Rows are points. Examples show where two turns around zero, p and q, send a point. Write where each new point lands after one turn and then the other. Backwards means that the second turn is done in reverse. Each puzzle has new turns, and all numbers are rounded.

Turn p:
[ 0.33  0.03 -0.28] -> [ 0.22 -0.33  0.17]
[0.02 0.28 0.29] -> [ 0.16  0.13 -0.35]
[-0.33 -0.03 -0.21] -> [-0.38 -0.10  0.00]
[-0.02 -0.28  0.19] -> [-0.01  0.29  0.17]
Turn q:
[-0.04 -0.08  0.35] -> [0.31 0.07 0.18]
[ 0.04 -0.10  0.23] -> [ 0.23 -0.03  0.10]
[-0.07 -0.29 -0.19] -> [-0.18 -0.24  0.18]
[-0.27  0.23  0.01] -> [-0.11  0.33  0.05]
[ 0.35  0.24 -0.40] -> [-0.24 -0.13 -0.51]
Where do these land?
q, then p: [ 0.39 -0.17 -0.05] -> [-0.01 -0.04  0.43]
q, then p: [-0.36 -0.05  0.01] -> [ 0.00  0.22 -0.29]
p, then q: [0.40 0.03 0.32] -> [ 0.16 -0.14 -0.47]
q, then p: [-0.23  0.08  0.01] -> [-0.01  0.04 -0.24]
q, then p backwards: [-0.21  0.11 -0.29] -> [-0.36 -0.11 -0.02]

Turn p:
[0.46 0.10 0.00 0.06] -> [-0.13 -0.05 -0.34  0.30]
[-0.20  0.23 -0.14  0.22] -> [ 0.03  0.11 -0.17 -0.34]
[ 0.11  0.18 -0.20 -0.10] -> [ 0.03 -0.23 -0.20 -0.04]
[ 0.35 -0.19 -0.21  0.02] -> [-0.35 -0.20 -0.09  0.19]
[-0.47 -0.19  0.10 -0.13] -> [ 0.16  0.07  0.45 -0.22]
[-0.24 -0.13  0.44 -0.06] -> [0.24 0.30 0.34 0.11]
Turn q:
[ 0.36 -0.21  0.03 -0.27] -> [-0.18  0.12 -0.22 -0.39]
[-0.36 -0.03  0.08 -0.46] -> [-0.53 -0.06 -0.04  0.24]
[-0.08  0.02 -0.16  0.24] -> [ 0.21 -0.17  0.12  0.05]
[-0.38  0.25  0.22  0.23] -> [0.10 0.11 0.26 0.47]
[ 0.25  0.07 -0.09 -0.06] -> [ 0.09  0.02 -0.23 -0.13]
[ 0.21 -0.10 -0.08  0.33] -> [ 0.32 -0.02  0.11 -0.23]
Where do these land?
q, then p: [ 0.09 -0.08  0.15 -0.23] -> [ 0.18 -0.08  0.01 -0.22]
p, then q backwards: [-0.01 -0.15  0.28 -0.07] -> [-0.16  0.09  0.20  0.18]
q, then p: [ 0.18  0.00 -0.06 -0.05] -> [ 0.00 -0.20 -0.01 -0.01]
q, then p backwards: [-0.06 -0.47  0.04 -0.28] -> [-0.12 -0.31 -0.37  0.23]
p, then q: [ 0.00  0.19 -0.15  0.50] -> [-0.13 -0.35 -0.29  0.29]
q, then p: [-0.20  0.52 -0.27  0.13] -> [-0.59  0.15 -0.18  0.04]

Turn p:
[ 0.25  0.30 -0.30  0.11] -> [-0.27  0.09 -0.38  0.17]
[ 0.19  0.12  0.02 -0.10] -> [-0.05  0.01 -0.04  0.24]
[-0.42  0.24 -0.02 -0.08] -> [ 0.21  0.41 -0.03 -0.16]
[-0.19 -0.55 -0.02 -0.11] -> [ 0.34 -0.37  0.12 -0.29]
[ 0.22  0.13 -0.31  0.25] -> [-0.33 -0.05 -0.34  0.00]
[ 0.14 -0.23  0.27 -0.09] -> [ 0.05 -0.23  0.29  0.12]
[-0.18 -0.01  0.36  0.01] -> [ 0.05  0.13  0.37 -0.06]
Turn q:
[-0.20 -0.01  0.01 -0.26] -> [ 0.12 -0.23 -0.19  0.04]
[-0.13  0.31  0.22  0.32] -> [-0.07 -0.17  0.40 -0.27]
[-0.17 -0.12 -0.40  0.18] -> [-0.09  0.19 -0.28 -0.34]
[ 0.58 -0.01  0.26 -0.18] -> [0.10 0.21 0.28 0.55]
[ 0.13 -0.16  0.18  0.02] -> [-0.17  0.01  0.07  0.21]
[-0.21  0.00 -0.27 -0.10] -> [ 0.12 -0.02 -0.28 -0.19]
Where do these land?
q, then p: [ 0.16 -0.23  0.28  0.25] -> [ 0.02  0.27  0.23 -0.30]
q, then p backwards: [ 0.01  0.34 -0.25  0.03] -> [-0.40 -0.10  0.01 -0.10]
q, then p: [ 0.17  0.26 -0.15  0.09] -> [-0.07  0.10  0.09  0.32]
p, then q: [-0.26  0.21  0.25  0.28] -> [ 0.27 -0.39  0.17 -0.01]
p, then q backwards: [-0.05 -0.31 -0.15 -0.19] -> [-0.22  0.22 -0.01 -0.25]
p, then q: [-0.04 -0.27  0.03 -0.46] -> [-0.19  0.37  0.16  0.30]

Turn p:
[ 0.13  0.05  0.03  0.13 -0.22  0.18] -> [-0.15  0.02  0.07  0.18  0.24 -0.03]
[-0.45 -0.26 -0.09  0.26  0.61  0.43] -> [ 0.34  0.12 -0.67 -0.45  0.30 -0.18]
[-0.10  0.14  0.15 -0.21 -0.32  0.04] -> [-0.21 -0.03  0.36 -0.14  0.08  0.03]
[ 0.09 -0.12  0.16 -0.36 -0.09  0.22] -> [-0.14  0.07  0.11 -0.15  0.14  0.39]
[ 0.26  0.28  0.18  0.14  0.02 -0.16] -> [ 0.24 -0.05  0.25  0.31  0.00 -0.03]
[ 0.00 -0.13 -0.10  0.22 -0.03 -0.43] -> [ 0.00 -0.29 -0.11  0.18 -0.32 -0.17]
[ 0.07  0.05 -0.33 -0.19  0.04 -0.27] -> [-0.07  0.17  0.00  0.05 -0.44 -0.01]
Turn q:
[ 0.12 -0.47  0.06  0.02 -0.11  0.16] -> [ 0.24 -0.27  0.18 -0.32 -0.05 -0.08]
[ 0.25  0.10  0.00 -0.11  0.55  0.12] -> [ 0.06  0.45  0.12 -0.15  0.39  0.02]
[-0.22  0.05 -0.29 -0.06  0.34  0.01] -> [ 0.26  0.37  0.00  0.22 -0.01 -0.05]
[ 0.27  0.12  0.39  0.50 -0.27 -0.09] -> [-0.39 -0.41 -0.34 -0.20  0.24 -0.19]
[-0.07  0.14 -0.13 -0.17 -0.29 -0.37] -> [-0.30  0.04 -0.01  0.14 -0.42  0.04]
[-0.19 -0.12  0.28  0.01 -0.10  0.10] -> [ 0.14 -0.24 -0.14 -0.07  0.00  0.22]
[-0.16  0.19 -0.32 -0.20 -0.12  0.08] -> [-0.01  0.07  0.21  0.39 -0.14  0.05]
Where do these land?
p, then q: [-0.34 -0.25  0.36  0.22 -0.24  0.35] -> [ 0.48  0.47  0.03 -0.24 -0.10  0.11]
p, then q: [-0.19  0.03  0.30 -0.20  0.00 -0.13] -> [ 0.04 -0.10  0.17 -0.27 -0.01  0.27]
p, then q backwards: [ 0.09 -0.20 -0.06 -0.22 -0.13 -0.27] -> [-0.08  0.03  0.08 -0.22 -0.31 -0.18]
p, then q: [ 0.26  0.41 -0.01 -0.32 -0.13  0.15] -> [-0.20 -0.10 -0.28  0.09  0.40  0.29]
q, then p: [ 0.25 -0.09 -0.14  0.16  0.28 -0.32] -> [ 0.06  0.09  0.34 -0.07 -0.39 -0.10]
q, then p: [ 0.13  0.11 -0.26  0.12  0.01 -0.44] -> [-0.11 -0.10  0.27 -0.08 -0.26 -0.37]
q, then p backwards: [-0.24 -0.36 -0.23  0.34  0.10  0.19] -> [-0.12  0.21  0.13  0.40  0.37 -0.18]
q, then p backwards: [ 0.25  0.26  0.17 -0.21 -0.02  0.01] -> [ 0.06 -0.08  0.03 -0.24 -0.30  0.22]
p, then q backwards: [-0.20  0.08 -0.13  0.11  0.12  0.46] -> [ 0.19  0.06  0.08  0.23  0.45 -0.05]

Turn p:
[ 0.22 -0.23  0.03  0.14 -0.08  0.09] -> [-0.07 -0.32  0.05  0.06  0.14 -0.04]
[ 0.16 -0.17 -0.15 -0.28  0.30  0.03] -> [ 0.11 -0.16 -0.23  0.10 -0.12  0.36]
[-0.45  0.15  0.24  0.23 -0.49 -0.44] -> [-0.01  0.51  0.62  0.01  0.19 -0.31]
[ 0.00  0.33  0.37  0.17 -0.24 -0.17] -> [-0.15  0.33  0.06  0.16  0.23 -0.39]
[ 0.17  0.09 -0.42 -0.15  0.19 -0.03] -> [-0.04  0.00 -0.26 -0.23  0.02  0.39]
[-0.26 -0.05 -0.06  0.24  0.22  0.46] -> [-0.08 -0.24 -0.02 -0.24 -0.47 -0.22]
[ 0.25 -0.20  0.05 -0.13  0.26 -0.03] -> [-0.03 -0.20 -0.16  0.26 -0.03  0.23]
[-0.08  0.08 -0.07 -0.23 -0.16  0.10] -> [ 0.28  0.08 -0.07 -0.13  0.05 -0.03]
Turn q:
[-0.32  0.27 -0.58  0.16 -0.01 -0.21] -> [ 0.11 -0.58 -0.13  0.00 -0.43 -0.17]
[-0.20  0.17  0.19  0.27 -0.33  0.21] -> [-0.08  0.31 -0.16  0.18 -0.41  0.05]
[ 0.15 -0.20  0.28  0.19  0.37  0.06] -> [-0.01  0.06  0.03  0.27  0.36  0.34]
[-0.19 -0.14 -0.30 -0.18 -0.11 -0.05] -> [-0.11 -0.22  0.09 -0.31 -0.16 -0.04]
[ 0.08 -0.13 -0.10 -0.12  0.08 -0.40] -> [-0.04 -0.25  0.29  0.00  0.17 -0.19]
[ 0.35 -0.06  0.11  0.01  0.03  0.14] -> [ 0.23  0.23  0.07 -0.01  0.20  0.10]
[ 0.13  0.08  0.41 -0.33 -0.03  0.24] -> [-0.10  0.46 -0.19 -0.13  0.28 -0.09]
Where do these land?
q, then p: [-0.24 -0.35 -0.30  0.29 -0.17  0.17] -> [ 0.42 -0.25  0.06 -0.06  0.10 -0.40]
p, then q: [-0.16  0.05 -0.15 -0.06 -0.05 -0.07] -> [ 0.04  0.14 -0.12 -0.07  0.08 -0.11]
q, then p: [-0.09  0.07 -0.28  0.24  0.25 -0.24] -> [-0.08 -0.42  0.27  0.10  0.04  0.05]
p, then q backwards: [ 0.22 -0.34 -0.16 -0.03 -0.05 -0.28] -> [ 0.06 -0.35  0.00  0.17  0.34 -0.04]
p, then q: [ 0.24  0.28  0.33 -0.42 -0.37  0.11] -> [ 0.51 -0.43  0.08  0.22  0.26 -0.08]
q, then p: [ 0.26 -0.46 -0.01  0.25  0.04 -0.11] -> [-0.05 -0.20 -0.17  0.31 -0.14 -0.41]
p, then q: [-0.22  0.11  0.12 -0.36  0.05  0.03] -> [ 0.39  0.11  0.04  0.04 -0.09 -0.18]
p, then q backwards: [ 0.21  0.33  0.17 -0.02  0.31  0.35] -> [-0.36  0.50  0.05 -0.08  0.03  0.12]
p, then q: [-0.22  0.30  0.28  0.12 -0.01  0.05] -> [-0.02 -0.11  0.03  0.21 -0.14 -0.40]
